Each row is a point. The points of each table are mixes of a few directions, plus a little noise. Count the directions of each table, and those that both share. Where both have some left over, give the other angles between the two spaces (their principal angles), to ten degrees, smallest first.

First (6 x 2):
[[ 1.79 -1.93]
 [-0.05  0.05]
 [ 0.10 -0.11]
 [-2.44  2.63]
 [ 1.16 -1.25]
 [-0.56  0.60]]
Second, 5 rows:
[[ 1.45  2.81]
 [ 0.11  0.27]
 [-1.18 -2.30]
 [ 0.31  0.58]
 [-0.72 -1.38]]
Directions: first 1, second 1, shared 0; angles 70

First, 4 rows:
[[-1.45 -2.71 -2.43]
 [ 1.02  1.86  1.67]
 [ 0.27  0.52  0.46]
 [ 0.17  0.30  0.30]]
Second:
[[ 0.14  0.63 -0.95]
 [ 0.98  1.00 -2.24]
 [ 0.13  0.43 -0.67]
 [ 2.14 -1.21 -0.53]
 [-0.49 -0.77  1.47]
 [-2.90 -0.06  2.92]]
Directions: first 1, second 2, shared 0; angles 80

First:
[[ 1.16 -0.04  0.56 -1.36 -0.77  0.62]
 [-2.42 -0.68 -0.99  5.51 -0.22 -0.95]
 [ 1.30  0.26  0.55 -2.55 -0.15  0.58]
 [ 0.91  0.08  0.41 -1.46 -0.34  0.45]
 [ 0.54  0.39  0.17 -2.19  0.72  0.09]
 [-0.61  0.21 -0.36 -0.08  1.00 -0.46]
 [ 0.42  0.52  0.04 -2.54  1.18 -0.04]
 [-2.48 -0.21 -1.12  3.84  1.04 -1.22]
 [ 1.16 -0.60  0.72  0.88 -2.38  0.95]]
Second (7 x 6):
[[ 3.28 -0.45  1.67 -2.27 -3.31  2.02]
 [ 1.47 -0.18  0.75 -1.01 -1.51  0.92]
 [-0.74  0.09 -0.37  0.52  0.78 -0.44]
 [-2.97  0.42 -1.51  2.05  3.05 -1.83]
 [-0.90  0.13 -0.46  0.60  0.90 -0.54]
 [ 1.12 -0.15  0.57 -0.77 -1.15  0.68]
 [-1.25  0.18 -0.62  0.85  1.25 -0.76]]
Directions: first 2, second 1, shared 1

First, 9 rows:
[[ 0.33 -0.17 -2.54 -1.79  1.48  1.07 -0.69 -0.59]
 [ 0.49 -0.19 -4.14 -2.86  2.44  1.73 -1.25 -0.96]
 [ 1.23 -0.52  2.25  0.08 -2.00 -0.62  3.04  0.65]
 [-0.22  0.11  0.63  0.57 -0.29 -0.30 -0.03  0.13]
 [-0.66  0.29 -1.96 -0.48  1.55  0.65 -2.02 -0.53]
 [-1.28  0.55  1.17  1.92 -0.16 -0.74 -1.46  0.18]
 [-1.11  0.48 -0.73  0.69  0.97  0.05 -2.14 -0.26]
 [ 0.68 -0.29  2.52  0.78 -1.92 -0.85  2.29  0.67]
 [ 0.55 -0.24  2.82  1.09 -2.04 -0.99  2.24  0.72]]
Second:
[[ 1.02 -2.46 -1.73 -0.91  2.12  0.55 -0.15 -0.79]
 [ 0.56 -1.74 -2.07 -0.61  1.90  0.34 -0.86 -0.19]
 [-0.60  1.58  1.30  0.56 -1.41 -0.39  0.26  0.42]
 [ 0.86 -1.83 -0.50 -0.76  1.19  0.45  0.50 -0.92]
 [-0.57  0.83 -0.95  0.37 -0.07 -0.31 -1.25  0.89]
 [-0.83  2.31  2.45  0.85 -2.40 -0.50  0.88  0.42]
 [ 0.84 -2.24 -1.95 -0.82  2.12  0.51 -0.43 -0.57]
 [-1.24  3.54  3.45  1.31 -3.48 -0.77  1.09  0.75]]
Directions: first 2, second 2, shared 0; angles 30, 50
